Each row is a point. Two turns around zero, p and q, are shown by what they do to some points. Where does a point land after both, in the order given? Backwards means that the second turn is done in reverse. Each puzzle has new turns, and all numbers are rounded.

Turn p:
[15,  2, 41] -> [16, 15, 38]
[-26,   7,  11] -> [  5,  27, -11]
[  8, -28, -56] -> [-40, -42, -25]
[-25,   5,  -4] -> [ -1,  16, -20]
[27, 15,  8] -> [ 22, -16,  18]
Turn q:
[ -1,  31, -13] -> [20, 24, 14]
[20, 19, 34] -> [ 27, -28,  19]
[ 23, -29,  18] -> [ -2, -35, -22]
[ -2,  13, -20] -> [ 7, 23, -1]
[-40, -34, -19] -> [-52,  17, -10]
Where do these land?
q, then p: [18, -2, -7] -> [ -3, -19,  -2]
p, then q backwards: [ -8,  38, -28] -> [ 45, -12,  -9]
p, then q: [-39, -27,   6] -> [-1, 34, 33]
p, then q: [29, -8, 30] -> [  3, -39,  18]

Turn p:
[ 27, -35,  26,  27, -26,  -1] -> [ -7,   6,  52,   1, -34,  -9]
[-10,  36, -25,  14,   3,  -4] -> [ 17, -22, -19,  10,  25, -20]
[ -3, -23, -39, -23,   3,   7] -> [-39, -13, -19, -24,   4,   2]
[-12, -33, -38,   4,  31, -17] -> [-34, -25,   9, -20,  35,  19]
[ 11, -14,  28,   4, -27, -29] -> [ 22,  -3,  30, -16, -31,   8]
[ 29,  11,  31, -22,  16,  -1] -> [  8,  10,  -8,  28, -25,  32]
[  4,  34,  33,  20, -27,  16] -> [ 37,  21,   4,  24, -17, -31]
[-45,  26, -16, -24,  27,  31] -> [ -4,  27, -51,  -1,  44,  -2]
Turn q:
[-49,   2,  -2,   8,  39, -22] -> [ 27,  54,   5,   2,  10, -27]
[  2,   4, -12,   8,  17,  12] -> [-12,   4,  -6,  14,   6, -16]
[-21,   4, -31, -27, -39, -20] -> [ 16,  -2, -13, -30, -52,  -5]
[ -8, -19,  21,  21, -40,  13] -> [ -6, -21,   8, -46,  20,   8]
[ 30,  27,  10, -10, -39,  -7] -> [ -4, -25, -25,  -7, -15,  43]
[ 14,  15,  29, -30,  34, -24] -> [31, 12,  9, 44,  2, 28]
[27,  1, 22, 23, 40, 37] -> [-23, -11,   4,  38,  51,  -5]
[ 12, -23, -47,   3,   2, -31] -> [-30,  22,  20,   0, -45,  -8]
[ -7, -11,  11,   5, -14,  42] -> [ -1, -33,  -1, -15,  25, -18]
Where do these land?
q, then p backwards: [-16, -25, -13,  16,   8, -23] -> [-12, -28,  19,  10, -17,  15]
q, then p backwards: [ 40,  30, -13, -17,   0,   8] -> [ 41,  18, -12, -21,  19,   5]
p, then q: [ -7, -13, -10,  43,  -4,  10] -> [22, 28, 18,  5, 16, 20]
p, then q: [ -1, -16,   2,   3, -59,   0] -> [ 28, -10,   4, -15, -33,  39]
q, then p: [43, 45, 21, -6, 20,  0] -> [-31,   0,  16,  24,  36, -41]
p, then q: [-52,   6,   0, -47,  -8,  -7] -> [  5, -20, -24,  42, -43, -20]
q, then p: [ -8, -27,  13,   9,  43,  11] -> [29,  2, 23, 25, 16, 27]

Turn p:
[-10, -20, -29,   5,  16,   2,   6,  16] -> [-24,  -4,  21, -11, -10,   8,   7, -23]
[  6,  48,  29, -13, -12, -18, -13, -10] -> [ 15,   7, -27,   5,  37,   0, -14,  39]
[ 23, -54, -12, -24,  -5,  27, -32,  17] -> [ -1,  31,  -2,  32, -16,  -2,   6, -63]
[ 24, -13,  32, -29,   6,  31,  21,   0] -> [ 12,  22, -24,  -7, -21, -41, -21, -14]
[ 24,  36,  21, -29, -19,  -9,  24, -35] -> [  6,   8, -50,   3,  -9,  -8, -21,  47]
[ -7, -55, -21,  62,  29,  -9,  -7,  -9] -> [  7, -57,  26,  -8, -20,  15,  43, -45]
[-23,  62, -35, -12,   7,  -7, -28,   4] -> [-15,  29,   6, -22,  42,  49,   1,  30]
[-44,  -8, -13,   6,  32, -31,  -7,  24] -> [-38, -16,  30, -16,  33,  -4,  29,  -8]
[ -5,  -4,   5, -13, -40,  18,  13, -20] -> [ 12,  21,   0,  22, -31,  -8,   1,  25]
[10, 11, 39, 38,  0, 13, -3, -9] -> [ 51, -22,   1,  -8,   7, -12,  -7,   5]
[  3,  -2, -17,   9, -13, -18,  26,  21] -> [-25, -20,  17,   9, -10,   4, -21,   6]
Turn q:
[ 32,   1,  13,  20, -20,   7,   2, -42] -> [  5,  22,  17,  26,   1,  -9,  25, -41]
[-10,  35, -36, -12,  45,   2,  17,  40] -> [-30,  -8, -15,  -8,   8, -36, -34,  54]
[-32, -16,  16,  24, -26,  10,  -4, -32] -> [ 42,   6,  -9,  26,   9,  28,  20, -11]
[-29,   9,  -2, -32,  -7,  26, -44, -13] -> [ 17, -64,  -5,  16,   2,   4,   5,  -2]
[ 23, -44,  13,  12, -39,  22,  16, -23] -> [ 36,  25,  24, -12,  -8,   3,  46, -27]
[  3,   1, -36, -10,  45, -41,   3,  29] -> [-52,   5, -11, -12, -25,   2, -22,  42]
[-12,  -8,  37,  -5,  12,  18, -15,  -8] -> [ 30, -16,  16,   9,  -6,  10, -23, -13]
[  0,  26, -13, -28,  15, -37,  28,  32] -> [-49,   3,   3, -25,  25,   3, -22,  30]
[ 26,  -4,   7,  29, -26,  -7,  -3,  17] -> [  0,  26, -20, -20,  -3,  -6,   8, -32]
Where do these land?
p, then q: [ -5, -38,  35, -12, -13,   5,  33,  18] -> [-25,  21, -20,   4,   3,  49,   4, -22]
p, then q: [-23,   7, -25,  30,  58,  -1, -26, -24] -> [ 14,  -9,  68, -10,  12, -16,   9,  35]
q, then p: [ 17,   1,  -8,  29,  25,  24, -35, -25] -> [ 15, -39,   7,  36, -11,  26,   3,  19]
p, then q: [ 14, -29, -17, -38, -31,  11,   5,  -3] -> [  5,  11, -43,  23,  31,   0,  16, -13]
p, then q: [-10,   3, -19, -15, -38,  22, -20,   8] -> [ 12,   8, -18,  13,  25, -26, -22, -25]
p, then q: [-24, -10,  14,   2, -42, -22, -12,   5] -> [ 11,  43, -19,  -5,  -6,   3, -29,  -5]
p, then q: [ 27,  18,   7, -17,  14, -27,   4,  36] -> [ -3, -28, -17,  27, -34,  14, -11,  18]
q, then p backwards: [  8,  26,  17, -39,   0,  15,  18,   4] -> [-19,  10,  16,  20,  13, -14,   4,  40]
p, then q: [-12,  32, -41,  56,  23,  25,  -3,  -1] -> [ 35, -37,  56, -27,   3, -21,  -4, -18]
q, then p backwards: [  6,  -8,  37,   5,   2, -52,  36, -18] -> [ -9,  21, -50, -16, -11,  20, -29,  34]

Turn p:
[ -3,  19, -43,  -2, -18, -15,  18,  -5,  -1] -> [-19,   3,   1,  34, -27, -22,  -7,   7,  17]
[ -4,   9,   7,  16,  -5, -11,  20, -18,  16] -> [  2,   4,   7,  -2, -35,   5,   6, -11,  -4]
[ 17,   3,  -5, -17, -73,  -4,  36,  -4,  -6] -> [-14,   2,  22,  36,  -9, -42,  46, -35,  10]
[-20, -16,  43,  -3,  27, -34, -28,  46,  15] -> [  3, -14, -62, -27,  21,  22, -11, -19, -37]
[-17, -17,   3, -15,  42,   2, -23, -31, -21] -> [ 15,  29,  10, -14,  18,   8, -31,  31, -29]
[ 39, -22,  -2, -26,  49,   9, -16, -18,  15] -> [ 46,  37, -16, -18,  19,  11,   3,  34,  17]
[  5,  36,  13,   3,  21,  43,  14,  17, -11] -> [-12, -26,  16, -48,   3, -12,  -1,  16,  25]
[  3, -27, -11,  28,   8,   7,  46,   3, -19] -> [ 34, -39,  19,  14, -20, -14,   5,  16, -11]
[ 11,  20, -11,  29, -49, -40, -12,   2,  -9] -> [-46,  -5,  -6,  43, -18,  17,  31,  -9,  -7]
[-30,  -5,   5, -13,  -1,  42, -54,   7,  23] -> [ -8,  11,   8, -17,  47,  27, -41, -29,  20]
Turn q:
[ 30,  -9, -12,  19,   7,   9,  12, -18,  24] -> [ -6, -29, -22, -32,  12,   1,  -1, -10,   7]
[ 31,  12,   9, -23, -11, -13, -30, -85,  26] -> [-61,  -2, -24, -31,  26, -42, -15,   0, -53]
[ 11, -25, -18, -20, -41,  51,  -3, -12,   0] -> [-11,   8, -17, -10, -18,  14,  12, -65, -22]
[ 11,  -7,   2,  -6,  10, -16, -16,  28,   5] -> [ 28,  -8, -10,  12,   0,   1,   2,  18, -13]
[-21,  12, -48,   4, -25,  -8, -21,  32, -28] -> [ 17,  40,   0,  -4, -42,  42,  -7,  16,  -6]
[ -6,  23,  25,  30,  19,  -4, -41,   7,   7] -> [-16,   1, -19,  31,  30,  19,  -1,  38,   4]
[ 12,  -8,  23,  18, -14,  26,  53,  20, -31] -> [ 30,   7,  28,  -3,  25,   9,  -2, -46,  39]
[-53, -17,   8,  -2,  12,  -3,  -4, -31, -23] -> [-40,  -8,  48,  22, -18,   4,  -7,   3,  -4]
[-16, -28, -26, -25,  -4, -41,  11,  15, -11] -> [ 30,  -4,  34, -13, -39,  -7,   3,  15, -22]
[-11,  21,   6, -16,  27, -16,  17,  16, -24] -> [ 18,  11,  18,  19,  -9, -23, -22,  17,  22]
[ -3,  27,  29,   4,  45,   2,  -1, -24,   0] -> [-28, -13,  -3,  24,  23, -27, -24,  18,  23]
[ 13,   0,   2,  19, -24,  12,  22,  52,  54] -> [ 38,  -3, -31, -15,  11,  10,  62,  -4,  27]
Where do these land?
p, then q: [ 23, -17,  44, -14,   0, -27,  17,   5, -30] -> [ 34,   7,  35, -17, -11, -17, -37, -11,  18]
q, then p: [ 37,  11, -29, -39,   5,  26,  27, -22,  -2] -> [-18,  61,  -6,  40,  -3,   3,  -3,   2,  -5]
p, then q: [  4,  -3,  17, -17,  -6,  13, -60,  17,  13] -> [-31, -24, -24,  21, -29, -17, -21,   3,  28]
p, then q: [-24, -23, -20, -20,   3,   3,  -1,  29, -22] -> [  7, -28,   4,   6,  -1,  20, -23,  34, -17]
p, then q: [-7, 15, 68, 52, 39,  9, -3,  2,  6] -> [ 10,  11,   5,  29, -31, -22,  -7, -78, -26]
q, then p: [ -6, -16, -22,  24,   0,  29,  34,   7,   8] -> [ 32,  27,  17,   0,  -3,  -5,   0, -32,  20]
p, then q backwards: [ 12,  36, -13,  -1, -12, -18, -10,   5,  32] -> [-19,  28, -21,   5,  -1,  38,   0,  -3,  12]
p, then q backwards: [ -7,   2, -42,  28, -23, -72,  -7,  -5, -64] -> [-49,  -5,  24, -30,  29,  -7, -86, -13,  12]
p, then q: [  6, -30,  -6,  -6,   8, -22,  -9, -23,  40] -> [-11,  21, -40, -26,  14,   9, -21,  -9,  12]
p, then q: [-22,   8,  -1, -20,   8,  21,   5,   0,  17] -> [-14,   3, -14,   4,   0, -17,   1,  17, -28]
p, then q: [-14,  17,   4,  13, -22,  39,   7, -15,   1] -> [-22,  -6,  13,  21,  25, -21,  24,  -6, -14]

Turn p:
[ 12,   9,  12, -10,   5, -12,  -2,  17, -20,   0,  42,  17] -> [ -7,  20, -19,  15,  26,   0,  38,  -2,   5, -13,   2,  -9]
[ -1,   8,   0,  30, -39, -28, -19,  15,  14,  10,  15,  45] -> [-12, -25,  -1,  31,   6,  20,  33,  13,  40,   2, -21,  31]
[ -7,   6,  27,  31,  44,  41, -35, -15,  40,   3, -40, -18] -> [-37,  -5,  28, -62,   1,  12, -45,  37,  -9,   3,  20,  20]
[-18, -14,  28, -16,  49,  -8, -19,  46,  -2, -12, -12,  13] -> [-15,  49,   5, -10, -19,  36,   8,  38,  -3, -21,   8, -22]
[-21, -49,  33,  30, -25,  -2,  43,   9, -25, -14,   6, -30] -> [  3,   9,   0,  35, -12,  26, -37, -56,   8, -38,  30,   7]
[ -6, -15,  -8,  11,  17,  17,  -2,   5,   8,  10,  -4,  33] -> [-12,  10,  12, -10,   4,  13,  -6,   7,  32,  18,  -6, -13]
[ 28,  10, -10, -29,  32,  29,   8,  -5, -13,   6, -11, -31] -> [ 10,  27,   2, -33,   1, -45, -10,  -2, -25,   5,  12, -16]
[ 49,  -6, -18, -20,  20, -29, -18,  36, -29, -41,   0,   2] -> [ 43,  41,   1, -26, -14,   2,  58,  -2,  -4, -25, -11,   0]
[-31,  10, -16,   1, -28,  21,  15, -47,   9, -12,  10,  -7] -> [  1, -58,  -8,   4,   8,  -2, -21, -23, -11,  20,   7, -19]
[ 32,  11,  -8, -36, -28,  22, -32, -42,  33,  -1,  -9,  19] -> [ 38, -35, -12, -20,  19, -18,   7,  36,   2,  49,  17,  15]
[ 20,  25, -31,   5, -11,  -2,   2,  10,  12,   7,  32,  -6] -> [-15,  -9, -20,  -6,  -1, -26,  33, -19,   1,  14, -16,  13]
[-25, -13,  14,  -7,  45,   4,  12, -51, -13,  20,  -4, -11] -> [ -5,  13,  14,  -3,  38,   9, -50,  -2, -33,   8,  -8, -28]
[  3,  58, -13,  17,  -7,   6,  80, -17,   5,  13, -13, -38] -> [-18, -31, -33,  -1, -11, -69, -46, -29, -10, -31, -32,  -6]
[-18,  -6,  11,  29, -48,   1, -29,  20, -24,   3, -13,  10] -> [ -5, -24,  41,  34, -13,  12,  17,   3,  23, -16,  22,  20]
[-17, -36, -20, -34, -25, -60,  -3,  20,   6,   9,   4,   3] -> [ 28,  19, -11,  53, -33,  30,  19,  -1, -15,  24, -25,   8]
Turn q:
[  1,   2, -44,  -2,   5, -79,  22,   3,   3, -43,  43, -57] -> [-32, -33,  14,   4, -22,  16,  30, -32, -52, -34, -78, -26]
[-18,  -8, -27, -15,  47,   2,   5, -19, -49,   7,  19,  10] -> [-26,   1, -34, -36,  28,  11,   3,  -3, -34, -16,   1,  38]
[  9,  16,  38, -25,  -4,  18,  -2,  43,  19,   1, -32,   5] -> [ 11,   8,  13,  26,  -1, -20, -18,  10,  -5,  13,  50, -38]
[ -7, -10,  36,   5, -14,  -4, -21,  14,  23,  42,   1,  10] -> [  6, -15,   6,   0,  -5, -11, -39,  16,  22,  44,   4, -10]
[ -5,  -5,  -3,  28,   8,  -1, -26, -19, -53, -12,   4, -15] -> [ 12,  23, -19, -31,   7,  50,   9, -10, -10,   5, -14,   8]
[ 16, -50,  37,   3, -53,   1,  20,  29,  23,  -3, -19,  28] -> [-29,  -5,  21,  49, -32,  14, -17,  -1,  55,  23,  31, -12]
[ 10,  -1, -27,  28,  31,  12, -14,   4,  -3, -11,  22,  11] -> [ -3,  36,   0,  -7,  -8,  -2,   4,  14, -22,  -3, -22,  32]
[  2,  13, -10,  -6, -39,  25,  15,  23,   4,  25,  -6,   3] -> [  9,   0,  30,  23,  25, -18,  -5, -25,  18,  14,  15,   7]
[ 15, -19,   7, -29, -24,  21, -30,  -4,  27,   9, -29,   8] -> [ 30, -14,   5,   7, -35, -13, -17,  -8,  20,   6,  41,   9]
[ 14,  29, -12, -12,  19, -14,  36, -32,  -3, -31,  62, -39] -> [  4, -34,   1,  20,  25,  17,  32,  20, -42, -48, -51,   6]
[ -1,  31,   1,   0,   0,  -6,  -9, -18,  -6,   3, -15,  40] -> [  5,  15,   5, -31,  13, -10, -15,  12,  22, -27,   9,  -5]
[  3,  15, -21,  24,  54,  -1,   8, -38, -19,  17, -22, -17] -> [  3,   7, -17, -55,  15,  -9,  51,  19, -17,   4,  -6,  11]
[-40, -14,  26,   1, -30,  27,  -5,  14,  35,  -3, -28,  16] -> [ 11,  11, -28,  33, -11, -26, -21, -11,  45,  20,  20, -19]
Where do these land?
q, then p: [  1, -19,  15,  26, -17, -16,  39,   5,  14, -47,  -7, -29] -> [-21, -30,   1,  -4, -31, -14, -48, -37,   9, -17,   3,  12]
p, then q backwards: [-11,  34,  21,  24,   1, -19,   4, -50,  14, -28,  20, -15] -> [-21,   8,  -3, -45,  14, -19,  11, -27, -31,   9,  41, -15]
p, then q: [-11, -11,  18,  13, -27, -12, -27,   3,  -7,  -5, -29,  35] -> [ -2,  24,   8,  44, -16,  -2,  -8,  29,  10,  23,  11,   0]
q, then p: [ 17,  12, -26, -21,  -9,  -2,  -1,  28,   3, -35, -26, -35] -> [ 20, -23,  -5,   9,  33, -12, -13, -38, -15, -36,   9,   7]
q, then p backwards: [ 23,  22,  -5,  -6,  26, -29, -15,   8,   8,  39, -35,  20] -> [ 11,  19, -13,  -4,  28,  54, -23,  -3,  -3,  -3, -31, -16]
p, then q: [ 28,   2,   8, -18, -17, -11,  46,   7, -50, -12,  32, -41] -> [ -2,   2,  11, -31,  -4,  34,  42,  10,  -2, -54, -45,   3]
p, then q: [ 49,  -2,  -2, -21,  -1,  20,   2,  30, -10,  -3, -24,  14] -> [ -6, -21,  48,  15,  -6, -17, -10,  11,  -8, -25, -12, -25]
p, then q backwards: [-24,  40,  -6,  26, -19, -41, -10,  25,  21, -19,   2,  22] -> [ 11, -31,  -2,   5,   4, -28,  33, -45,  15, -25,  30, -13]
p, then q: [-13, -36, -12, -19,  -2, -12, -26, -15,  33,  10,  46,  13] -> [  2,   3,   2, -15,  44, -28,  13,   6,   4,  33,  11,  46]
p, then q: [-40,   5,  21,  -9,  47,   3, -10, -37,  23,  19,  15,  -5] -> [ 13,  18, -37, -22,  25,  -1, -15, -24, -43,  32,  15,   8]
p, then q: [ -1,  -8,  35, -25,  15,  17, -17,  11,  10,  17,   8,   5] -> [ -1,  14,   8,   8,  29, -16, -22,  -1, -30,   7, -21,   2]
p, then q: [  5,   2,  -6, -25,  -4, -20,  41,  -7, -24, -20,   0,  11] -> [ 15,   4,  23,  -9, -25,  12,  45,  -5, -11,  -8,  -8,  -2]
p, then q: [ -8, -21, -33,   4, -39,  66,   5,   3, -11,  55, -10,  10] -> [  4, -49,   3, -17, -10, -10, -33,  34,  28,  46, -50, -15]
p, then q: [ -4,  19, -16,  29,  25,  60, -14,  15,  27,  12, -40,  26] -> [  3, -45, -17,  27, -17, -32, -54, -16,  -4,  19,  10, -35]
p, then q: [ -9, -39, -12,  21,  21,  -4, -17, -27, -52,  19,  48, -31] -> [ 20,  -6, -44, -37,  48,  24,  22,  54,   1,  -7,   0,   1]
